Every row gives one point. Each copy is the shape, with its points in the same order, turned, moved and blurred by noise. Say if it was mirrored as well.

Shape, 8 rows:
[-0.37 0.15]
[0.70 -0.63]
[-0.33 -0.28]
[0.71 0.33]
[-0.14 -0.08]
[-0.33 -0.05]
[-0.21 -0.28]
[-0.16 -0.53]
Copy 1:
[0.15 0.16]
[-0.97 -0.48]
[-0.23 0.44]
[-0.06 -0.72]
[-0.22 0.06]
[-0.12 0.24]
[-0.38 0.33]
[-0.56 0.35]
Copy 1 is: only turned
Copy 2 (8 x 2):
[-0.18 0.47]
[0.26 -0.86]
[-0.39 0.05]
[0.95 -0.05]
[-0.05 0.10]
[-0.20 0.20]
[-0.24 0.01]
[-0.32 -0.18]
Copy 2 is: only turned

Shape, 9 rows:
[-0.04 0.02 -0.34]
[-0.48 -0.07 -0.25]
[0.42 -0.15 -0.34]
[-0.68 0.17 0.03]
[-0.39 -0.07 0.06]
[-0.04 0.45 0.85]
[0.15 -0.54 0.29]
[0.76 0.51 -0.34]
[-0.31 -0.59 -0.01]
Copy 1 (9 x 3):
[0.21 -0.03 0.09]
[0.11 0.35 -0.22]
[0.07 -0.50 0.09]
[-0.18 0.63 -0.10]
[-0.21 0.29 -0.07]
[-0.96 0.32 0.59]
[-0.58 -0.35 -0.32]
[0.13 -0.56 0.84]
[-0.25 0.04 -0.52]
Copy 1 is: only turned
Copy 2 (9 x 3):
[0.12 0.37 -0.10]
[0.06 0.30 -0.50]
[0.37 0.15 0.27]
[-0.32 0.35 -0.71]
[-0.11 0.09 -0.46]
[-0.94 -0.27 0.00]
[0.19 -0.53 -0.09]
[0.03 0.51 0.82]
[0.32 -0.21 -0.54]
Copy 2 is: only turned
Copy 3 (9 x 3):
[0.05 -0.13 -0.48]
[0.25 0.31 -0.42]
[-0.37 -0.38 -0.52]
[0.46 0.38 -0.08]
[0.10 0.28 -0.13]
[0.07 -0.13 0.78]
[-0.65 0.16 -0.06]
[-0.06 -1.04 -0.31]
[-0.33 0.50 -0.37]
Copy 3 is: only turned

Shape (9 x 4):
[-0.01 -0.72 -0.99 0.05]
[-0.11 0.14 -0.18 -0.19]
[0.52 -0.29 0.14 0.07]
[0.50 0.76 -0.11 -0.32]
[0.12 -0.65 -0.43 0.55]
[-0.65 -0.07 0.38 -0.23]
[0.01 0.19 0.11 -0.03]
[-0.15 0.58 -0.29 -0.47]
[0.17 0.24 -0.25 0.35]
Copy 1:
[-0.43 -0.98 -0.31 0.26]
[-0.30 0.22 -0.21 0.06]
[0.43 -0.15 0.08 -0.14]
[0.29 0.66 -0.71 0.25]
[0.00 -0.72 0.25 0.34]
[-0.63 0.39 0.33 -0.38]
[-0.02 0.31 0.01 0.04]
[-0.44 0.58 -0.56 0.09]
[0.11 0.10 -0.02 0.49]
Copy 1 is: only turned
Copy 2:
[-0.96 -0.08 0.24 -0.49]
[0.19 0.09 0.17 -0.32]
[-0.03 -0.19 -0.59 -0.18]
[0.77 -0.07 -0.17 -0.87]
[-0.79 0.27 -0.35 -0.21]
[0.37 0.25 0.33 0.45]
[0.34 0.17 -0.12 -0.20]
[0.57 0.07 0.45 -0.60]
[0.06 0.44 -0.27 -0.55]
Copy 2 is: only turned

Shape (11 x 8):
[0.06 -0.24 0.15 -0.06 -0.21 0.56 -0.09 0.27]
[-0.17 0.16 0.11 0.17 -0.25 -0.52 0.28 -1.56]
[-0.05 0.11 -0.15 0.33 -0.10 0.21 0.55 0.10]
[0.02 0.03 0.20 0.16 0.48 0.46 -0.12 -0.01]
[-0.10 0.33 -0.02 0.36 -0.02 0.48 -0.08 -0.22]
[-0.10 -0.13 -0.42 0.30 -0.08 0.41 -0.32 0.00]
[-0.77 0.46 -0.25 -0.39 -0.10 0.43 -0.28 0.14]
[0.01 0.28 -0.38 -1.03 -0.16 -0.24 -0.02 -0.20]
[0.01 0.32 -0.11 0.35 -0.15 -1.21 -0.18 -0.27]
[-0.09 -0.28 -0.38 -0.21 0.48 -0.09 0.24 -1.49]
[-0.71 -0.44 0.05 0.28 0.28 0.56 -0.21 0.12]
Copy 1 (11 x 8):
[-0.02 0.40 -0.46 0.30 -0.01 -0.35 -0.11 0.03]
[-0.03 -0.09 1.13 -0.85 -0.08 0.07 0.55 0.05]
[0.30 -0.09 0.02 0.45 -0.28 0.28 0.21 0.02]
[-0.13 0.01 0.09 0.61 0.41 -0.21 -0.26 -0.05]
[0.09 0.28 0.28 0.45 0.25 0.01 0.18 0.40]
[-0.39 0.37 -0.15 0.36 0.03 0.15 -0.03 0.41]
[0.30 -0.11 -0.16 0.14 0.22 -0.21 -0.26 1.02]
[0.43 0.08 -0.35 -0.78 0.26 0.19 -0.46 0.30]
[-0.26 -0.42 -0.12 -0.78 0.43 0.56 0.84 0.02]
[-0.38 -0.05 1.20 -0.62 0.03 0.15 -0.54 -0.14]
[-0.45 -0.25 -0.06 0.61 -0.09 -0.59 -0.24 0.43]
Copy 1 is: only turned
Copy 2 (11 x 8):
[0.24 0.51 -0.41 0.26 0.43 0.07 -0.11 0.12]
[-0.24 -1.51 -0.13 -0.05 0.04 -0.17 -0.35 -0.18]
[0.19 0.07 0.04 0.34 -0.13 0.49 -0.06 0.15]
[-0.07 0.37 -0.06 0.55 0.29 0.06 -0.15 -0.41]
[-0.03 -0.06 -0.31 0.73 0.09 0.10 0.11 -0.07]
[0.22 0.27 -0.11 0.77 0.16 -0.23 0.06 0.26]
[-0.50 0.51 -0.63 0.47 -0.42 -0.18 -0.06 0.18]
[-0.17 0.13 -0.35 -0.56 -0.39 -0.52 0.13 -0.07]
[-0.68 -0.64 0.71 -0.05 0.21 -0.26 0.32 0.39]
[0.30 -0.88 0.05 0.12 -0.25 -0.75 -0.63 -0.70]
[-0.06 0.56 -0.18 0.88 0.25 -0.11 -0.73 0.13]
Copy 2 is: mirrored

Shape, 14 rows:
[0.08 0.32 -0.13 0.02 0.16 -0.22 0.21 -0.26 0.27]
[-0.37 0.03 -0.28 -0.30 0.02 0.18 -0.79 0.20 0.45]
[-0.93 0.57 -0.32 0.15 0.46 0.31 0.22 -0.50 -0.17]
[-0.70 0.16 0.70 0.49 -0.59 0.03 0.16 0.00 -0.22]
[-0.07 0.05 -0.65 0.47 0.10 -0.51 0.33 -0.11 0.55]
[0.40 0.37 -0.19 -0.52 0.11 -0.13 0.40 0.39 -0.05]
[-0.36 0.20 -0.08 -0.35 -0.22 -0.34 0.52 0.65 0.08]
[-0.26 -0.31 0.20 0.52 0.43 -0.18 0.27 -0.18 -0.74]
[0.36 -0.23 0.04 -0.03 0.12 0.04 0.23 0.62 0.79]
[-0.04 -0.19 0.61 0.18 -0.23 -0.39 0.47 -0.46 0.02]
[-0.28 -0.47 0.28 0.25 -0.27 -0.36 0.54 -0.03 0.18]
[0.14 -0.46 -0.69 -0.66 0.37 0.08 0.41 0.54 0.80]
[-0.34 0.15 -0.28 0.15 -0.47 0.15 0.70 0.31 -0.13]
[0.16 -0.76 0.12 0.23 -0.55 0.09 0.66 0.07 -0.51]
Copy 1 (14 x 9):
[0.21 -0.26 0.13 -0.12 -0.06 -0.12 0.10 -0.22 0.46]
[-0.66 -0.27 -0.12 -0.43 -0.68 -0.57 0.19 -0.06 -0.04]
[-0.05 0.46 -0.24 -0.43 0.29 -0.24 0.97 -0.19 0.45]
[0.07 0.83 -0.30 0.75 -0.34 -0.24 0.14 -0.14 0.03]
[0.26 -0.28 -0.06 -0.22 -0.10 -0.31 -0.09 0.41 0.99]
[0.30 -0.33 0.96 -0.10 -0.18 -0.36 0.13 -0.11 0.04]
[0.48 0.03 0.53 0.22 -0.50 -0.82 0.32 0.20 0.13]
[0.32 0.52 -0.18 -0.03 0.64 -0.08 -0.08 0.32 -0.22]
[0.10 -0.75 0.38 0.21 -0.68 0.01 0.04 0.56 0.08]
[0.49 -0.05 -0.30 0.68 0.15 -0.12 -0.20 -0.22 0.10]
[0.39 -0.08 -0.26 0.66 -0.01 -0.40 -0.07 0.34 0.18]
[0.00 -1.19 0.55 -0.13 -0.31 -0.65 0.49 0.71 0.16]
[0.04 0.36 0.52 0.53 -0.06 -0.54 0.38 0.32 0.49]
[-0.03 0.12 0.31 0.99 0.51 -0.39 -0.28 0.52 -0.08]
Copy 1 is: mirrored
Copy 2:
[-0.10 -0.17 0.29 0.14 -0.40 -0.07 0.09 -0.08 -0.25]
[0.24 0.44 -0.55 0.02 -0.65 0.47 0.23 0.40 -0.06]
[-0.35 -0.50 -0.51 0.50 -0.18 0.20 0.15 -0.61 0.40]
[-0.05 -0.66 -0.33 0.89 0.28 -0.09 -0.04 0.79 -0.03]
[-0.20 0.45 0.26 0.43 -0.10 -0.22 -0.02 -0.36 -0.57]
[-0.27 -0.23 0.17 -0.55 -0.24 -0.25 0.69 0.19 -0.37]
[-0.49 -0.12 -0.39 -0.06 -0.05 -0.41 0.57 0.40 -0.65]
[0.37 -0.34 -0.08 0.27 0.40 -0.78 0.04 -0.08 0.44]
[0.45 0.19 0.18 0.09 -0.36 -0.13 0.86 0.30 -0.88]
[0.27 -0.67 0.22 0.39 -0.07 -0.59 -0.32 0.39 -0.42]
[0.27 -0.28 -0.13 0.45 0.16 -0.56 -0.09 0.30 -0.69]
[0.31 0.37 -0.31 -0.51 -0.45 -0.09 0.81 -0.35 -1.10]
[-0.36 -0.33 -0.27 0.20 0.54 0.03 0.39 0.17 -0.56]
[0.51 -0.45 -0.03 -0.11 0.92 -0.42 0.00 0.40 -0.58]
Copy 2 is: only turned

Shape (15 x 12):
[-0.35 0.84 -0.10 0.42 0.18 0.30 -0.02 0.15 0.33 0.10 0.05 0.24]
[1.10 0.07 -0.04 -0.28 -0.07 -0.84 -0.01 0.26 -0.72 -0.45 -0.20 -1.36]
[0.26 -0.25 0.02 -0.16 -1.59 -0.12 -0.42 0.10 -0.25 -0.07 -0.35 -0.01]
[-0.25 0.23 0.04 0.41 0.25 0.01 0.30 -0.01 -0.51 -0.10 -0.25 0.14]
[-0.33 0.74 -0.11 -0.16 0.01 -0.28 0.21 -0.19 0.29 -0.35 0.02 0.23]
[-0.39 -0.24 -0.19 0.07 0.23 0.60 -0.18 -0.53 -0.17 0.14 0.27 0.07]
[-0.06 -0.28 -0.24 -0.24 0.14 0.24 -0.09 0.36 -0.14 -0.45 0.12 -0.69]
[0.48 0.63 -0.09 -0.05 0.22 0.53 -0.61 0.24 -0.52 -0.48 -0.25 0.42]
[0.74 -0.12 -0.43 0.07 0.07 0.65 0.16 0.12 0.26 -0.45 -0.52 0.35]
[0.57 -0.03 -0.67 0.75 0.25 -0.03 0.14 0.24 0.29 -0.39 -0.20 0.38]
[0.12 0.06 -0.01 0.18 0.09 -0.25 -0.17 0.13 0.18 -0.07 0.35 0.32]
[-0.23 -0.25 -0.96 -0.21 -0.11 0.15 0.05 -0.10 -0.90 -0.04 -0.12 -0.35]
[-0.44 -0.11 -0.03 -0.20 0.07 -0.16 -0.43 0.04 -0.20 1.16 0.03 0.36]
[-0.53 0.01 -0.12 -0.32 -0.19 -0.29 -0.51 0.29 0.13 -0.24 -0.43 0.22]
[-0.06 0.28 -0.24 -0.27 -0.02 0.56 0.25 0.21 -0.80 -0.14 0.13 0.33]
Copy 1:
[-0.36 -0.38 -0.48 0.13 -0.15 -0.94 0.23 -0.24 0.06 0.12 0.13 -0.51]
[0.31 0.63 0.72 -0.90 1.33 -0.20 0.25 -0.71 0.81 0.58 0.74 0.39]
[-0.20 0.13 -0.18 -1.17 -0.56 -0.24 -0.21 -0.25 0.26 0.83 0.71 0.89]
[0.05 -0.18 0.34 -0.22 0.02 -0.52 0.14 -0.26 -0.33 -0.07 0.22 -0.37]
[-0.19 -0.19 -0.44 -0.43 0.06 -0.41 0.05 -0.40 0.28 0.31 -0.21 -0.66]
[0.10 0.05 -0.37 0.26 -0.08 0.09 0.42 0.27 -0.41 0.12 0.05 -0.05]
[-0.04 0.50 -0.01 -0.25 0.12 0.01 0.75 -0.22 0.53 -0.08 0.50 0.01]
[-0.18 0.53 -0.04 -0.03 0.04 -0.78 -0.27 0.31 0.11 0.42 0.90 -0.73]
[-0.55 0.18 -0.33 -0.60 0.23 -0.42 -0.21 0.56 0.16 -0.44 0.84 -0.17]
[-0.72 -0.15 -0.32 -0.22 0.46 -0.22 -0.43 -0.26 0.02 -0.53 0.82 -0.27]
[-0.43 0.17 -0.27 0.07 0.08 -0.26 -0.25 -0.44 0.17 0.12 0.06 -0.01]
[-0.27 0.21 0.19 -0.55 0.18 0.35 0.79 -0.16 -0.44 0.55 0.67 -0.19]
[-0.67 -0.30 0.33 0.41 -0.31 -0.16 0.16 0.09 -0.14 0.87 -0.25 0.31]
[-0.30 -0.13 0.07 -0.27 -0.62 0.06 -0.04 -0.19 0.62 0.45 0.27 -0.30]
[-0.27 0.67 0.10 -0.46 -0.17 -0.58 0.44 0.08 -0.47 0.26 0.26 -0.43]
Copy 1 is: only turned
Copy 2:
[0.46 0.00 0.31 0.17 0.11 0.07 -0.55 -0.16 0.00 -0.55 -0.15 0.32]
[-0.96 -0.43 -0.61 0.08 -0.38 0.82 0.55 0.75 -1.09 0.18 -0.34 -0.49]
[0.39 -0.55 -0.13 -0.60 -0.73 -0.07 0.52 0.47 -0.07 1.03 0.11 0.22]
[-0.26 -0.11 0.66 -0.26 0.21 0.02 -0.42 -0.01 -0.44 -0.04 -0.13 0.03]
[0.47 0.06 0.08 -0.51 0.15 0.39 -0.15 -0.15 -0.26 -0.54 0.04 -0.07]
[-0.15 0.04 0.16 0.00 0.77 0.02 -0.30 -0.30 0.41 0.40 -0.04 0.10]
[-0.51 -0.49 -0.18 0.22 0.24 0.07 0.33 0.07 0.02 -0.05 0.27 -0.31]
[-0.01 -0.77 0.09 0.12 0.25 0.63 -0.24 -0.22 -0.55 0.04 0.29 0.84]
[-0.30 -0.35 0.25 0.12 -0.14 0.19 0.56 -0.91 -0.24 -0.02 -0.09 0.66]
[-0.04 0.12 0.66 0.36 0.07 0.14 0.74 -0.32 -0.55 -0.24 -0.17 0.62]
[0.00 0.41 0.08 -0.03 0.16 0.26 0.12 0.20 -0.13 -0.16 0.26 0.46]
[-0.45 -0.81 0.36 -0.36 0.71 0.07 0.36 0.28 0.03 0.37 -0.43 -0.24]
[-0.21 0.17 -0.18 -0.67 0.42 -0.41 -0.48 0.59 0.45 0.07 -0.33 0.81]
[0.27 -0.38 -0.28 -0.60 0.24 -0.46 0.14 0.14 -0.25 -0.16 0.39 0.25]
[-0.34 -0.75 0.62 -0.39 0.25 0.58 -0.27 -0.03 0.15 0.05 0.09 0.21]
Copy 2 is: mirrored
Copy 3, 15 rows:
[-0.33 0.04 -0.10 -0.15 0.37 0.28 0.81 0.00 -0.39 0.08 -0.50 -0.07]
[-0.64 0.04 -0.84 -0.16 -0.53 -0.12 -1.32 -0.38 0.05 -0.43 0.86 -0.58]
[0.88 0.54 -0.50 -0.43 -0.94 0.03 0.04 0.22 -0.23 0.01 0.86 -0.29]
[0.06 -0.15 0.14 -0.26 -0.31 -0.16 0.21 -0.26 -0.01 -0.22 -0.59 -0.40]
[-0.05 -0.36 -0.66 -0.30 0.09 0.07 0.54 -0.02 0.02 -0.24 -0.45 0.16]
[0.26 0.27 0.40 -0.46 -0.22 0.28 0.08 -0.34 0.08 -0.26 -0.49 0.54]
[0.03 0.35 -0.10 -0.40 0.17 0.33 -0.75 0.05 -0.24 -0.22 -0.30 0.12]
[-0.09 0.57 -0.25 0.39 -0.27 0.13 0.28 -0.46 -1.00 -0.71 -0.35 -0.38]
[0.29 -0.08 0.11 -0.44 -0.03 0.63 0.17 -0.27 -0.86 -0.90 0.06 -0.40]
[-0.27 -0.49 0.28 -0.36 -0.04 0.19 0.27 -0.30 -1.05 -0.40 0.18 -0.16]
[0.11 -0.12 0.04 0.11 0.07 0.00 0.26 -0.09 -0.27 -0.25 0.25 0.24]
[0.18 0.31 -0.02 -0.90 -0.34 -0.27 -0.36 -0.92 -0.30 0.06 -0.48 0.12]
[0.58 0.37 0.35 0.22 0.16 0.09 0.51 -0.86 0.50 0.37 0.11 0.11]
[0.78 -0.09 -0.42 0.11 -0.02 0.17 0.02 -0.15 -0.38 0.22 -0.28 0.10]
[0.26 0.53 0.09 -0.48 -0.02 -0.41 0.19 -0.46 -0.32 -0.69 -0.59 -0.26]
Copy 3 is: only turned

Shape:
[0.45 -0.12 0.44 -0.37 0.52 -0.42 0.23 0.06 -0.25 -0.58 -0.31 0.21]
[-0.25 -0.39 0.17 -0.74 -0.29 0.34 0.68 -0.22 0.00 0.63 0.16 0.00]
[-0.29 0.26 0.49 0.57 0.05 0.28 0.77 -0.14 0.31 0.02 -0.20 -0.74]
[-0.43 -0.41 -0.56 -0.47 0.53 -0.40 -0.12 -0.47 -0.62 0.09 0.09 0.10]
[0.33 -0.45 -0.45 0.29 0.10 -0.41 -0.37 -0.29 -0.26 -0.51 0.71 0.08]
[-0.50 0.20 0.18 0.62 -0.56 0.03 0.20 -0.02 -0.28 0.43 0.49 0.04]
[0.27 0.81 -0.63 -0.20 -0.27 0.36 0.23 -0.51 -0.07 0.07 0.53 -0.79]
[-0.30 -0.02 -0.54 -0.25 0.03 0.30 -0.34 0.25 -0.07 -0.50 0.90 -0.15]
[-0.16 0.11 -0.13 -0.54 -0.04 -0.12 0.41 -0.56 0.66 -0.07 -0.44 0.43]
[-0.17 0.45 0.60 0.08 -0.18 -0.17 -0.17 -0.41 0.11 -0.24 -0.07 -0.11]
[-0.25 -0.41 -0.38 0.10 -0.12 -0.69 0.59 -0.42 0.71 -0.14 0.17 -0.51]
[0.54 0.61 -0.62 -0.42 -0.14 0.44 0.47 0.36 0.10 -0.18 -0.43 0.29]
[0.11 0.12 -0.01 -0.58 0.38 -0.02 -0.47 -0.15 -0.23 0.27 -0.24 0.08]
[-0.38 -0.26 -0.15 0.37 -0.29 0.44 -0.34 -0.13 -0.45 -0.04 -0.22 0.41]
[0.33 0.06 -0.18 -0.51 -0.64 -0.23 0.28 0.31 0.34 -0.01 -0.32 0.20]
[-0.08 0.46 0.56 -0.66 -0.49 0.46 0.01 0.26 -0.46 -0.20 -0.32 0.04]
Copy 1 (16 x 12):
[-0.24 0.12 -0.19 -0.25 -0.32 -0.54 -0.55 -0.17 -0.24 0.09 -0.03 -0.80]
[0.00 -0.16 0.10 0.68 0.35 -0.74 0.38 0.41 -0.45 -0.62 0.65 -0.16]
[-0.59 -0.07 -0.10 -0.47 0.63 -0.36 0.79 0.57 0.09 0.44 0.34 -0.40]
[0.00 -0.50 0.28 -0.37 0.01 -0.23 -0.46 -0.27 -0.31 -1.10 -0.03 0.04]
[0.56 0.11 0.59 -0.66 -0.35 -0.03 0.07 -0.08 -0.55 -0.39 -0.68 -0.38]
[0.04 0.10 0.23 -0.20 0.38 -0.06 0.90 -0.17 -0.53 0.19 0.28 0.44]
[0.45 -0.62 0.46 -0.20 0.52 0.64 0.26 0.81 -0.38 0.11 0.38 -0.46]
[0.32 0.12 1.02 -0.25 -0.53 0.33 0.18 0.30 -0.05 -0.34 0.13 -0.11]
[-0.02 -0.84 -0.67 0.26 -0.35 -0.33 0.27 0.37 -0.04 -0.22 0.03 -0.25]
[0.27 -0.34 -0.16 -0.31 0.15 -0.39 0.37 -0.28 0.23 0.49 0.27 -0.29]
[-0.25 -0.51 -0.15 -0.51 -0.14 -0.09 1.06 0.33 -0.36 -0.71 -0.14 -0.85]
[0.01 -0.12 -0.48 0.20 -0.42 0.38 -0.42 0.96 -0.51 0.28 0.40 -0.09]
[0.39 -0.09 -0.16 -0.02 0.24 -0.03 -0.50 -0.14 0.17 -0.47 0.24 -0.18]
[0.45 0.14 0.07 -0.45 -0.13 -0.55 0.11 0.20 -0.15 -0.08 0.07 0.76]
[0.30 0.02 -0.67 0.13 -0.57 0.01 0.27 0.41 -0.51 -0.18 0.60 -0.41]
[0.32 0.02 0.03 0.12 -0.14 -0.41 -0.26 0.04 -0.01 0.48 1.11 -0.08]
Copy 1 is: mirrored
Copy 2 (16 x 12):
[-0.25 -0.44 -0.12 0.66 0.27 0.34 0.15 -0.13 0.22 0.12 0.44 0.41]
[-0.26 0.49 -0.17 0.45 0.74 0.02 -0.57 -0.40 -0.27 0.73 -0.96 -0.04]
[-0.59 0.86 -0.34 -0.18 -0.19 -0.49 0.36 -0.33 0.36 0.44 -0.24 0.03]
[-0.66 -0.11 -0.11 0.50 0.37 0.97 -0.53 -0.22 -0.01 -0.61 -0.73 0.28]
[-0.34 -0.32 0.47 -0.20 0.53 0.75 0.08 0.08 0.44 -0.49 -0.28 -0.39]
[-0.32 0.75 0.06 -0.43 0.29 0.19 0.19 -0.51 -0.61 -0.17 -0.48 -0.51]
[0.10 0.91 0.66 0.52 0.32 -0.39 0.07 -0.09 0.59 -0.61 -0.86 -0.16]
[-0.31 -0.01 0.29 0.33 0.23 0.14 -0.53 -0.04 0.32 -0.68 -0.35 -0.96]
[0.36 0.29 -0.85 0.55 0.44 0.31 -0.05 0.38 0.08 0.18 -0.59 0.22]
[-0.12 0.60 -0.45 -0.01 0.60 -0.10 0.20 -0.14 -0.14 -0.30 0.19 0.09]
[-0.47 0.42 -0.04 -0.03 0.18 0.17 0.00 1.10 0.17 0.19 -0.78 0.09]
[0.92 0.11 0.08 0.85 -0.31 -0.06 -0.05 -0.34 0.26 0.13 -0.32 -0.03]
[0.07 -0.25 -0.18 0.41 0.62 -0.03 -0.45 -0.57 0.09 -0.49 -0.35 0.40]
[0.20 0.28 -0.21 -0.50 0.19 0.72 -0.41 -0.75 0.10 -0.14 -0.21 -0.29]
[0.74 0.01 0.06 0.37 0.13 -0.04 -0.38 0.23 -0.27 0.34 -0.27 0.12]
[0.36 0.64 0.01 0.47 0.33 -0.13 -0.55 -0.80 -0.31 0.08 0.47 0.11]
Copy 2 is: only turned
Copy 3:
[-0.07 0.14 0.14 0.32 -0.26 0.71 0.31 -0.06 0.32 -0.68 -0.12 0.38]
[0.32 -0.47 -0.08 0.07 0.05 -0.17 0.26 -1.07 0.61 -0.12 0.22 -0.56]
[-0.03 -0.26 -0.30 0.42 0.73 -0.55 0.16 0.04 -0.59 -0.55 0.02 -0.29]
[0.05 0.83 0.36 -0.04 -0.12 0.14 0.00 -1.00 0.52 0.26 0.20 0.55]
[-0.01 0.60 0.68 -0.02 -0.48 0.23 -0.58 -0.43 -0.30 -0.03 -0.57 0.16]
[-0.32 -0.39 0.58 0.01 0.31 -0.36 -0.69 -0.29 -0.15 -0.01 0.40 -0.35]
[0.28 -0.60 -0.22 -0.46 0.11 -0.55 -0.41 -0.83 -0.49 0.02 -0.57 0.62]
[0.37 0.18 0.33 -1.01 -0.36 0.26 -0.23 -0.34 -0.41 0.12 -0.05 0.10]
[0.47 0.01 -0.59 0.20 -0.23 -0.33 -0.06 0.01 0.78 -0.09 -0.04 0.13]
[-0.53 -0.14 -0.27 0.22 -0.28 -0.22 -0.08 0.20 -0.10 -0.10 0.13 0.24]
[-0.01 0.75 -0.31 -0.10 0.22 -0.42 -0.25 -0.25 0.23 -0.07 -0.73 -0.54]
[0.96 -0.68 0.01 -0.02 0.24 0.37 -0.12 0.02 0.25 -0.02 -0.46 0.56]
[-0.01 -0.13 0.39 0.03 -0.32 0.02 0.57 -0.44 0.40 0.05 -0.04 0.66]
[0.33 -0.11 0.62 0.42 -0.21 0.08 -0.15 -0.16 -0.23 0.57 0.41 0.11]
[0.33 -0.69 0.00 -0.01 -0.01 0.22 -0.11 0.09 0.71 0.23 -0.58 -0.19]
[-0.05 -0.92 -0.24 0.04 -0.18 0.63 0.17 -0.16 0.05 0.08 0.39 0.25]
Copy 3 is: only turned
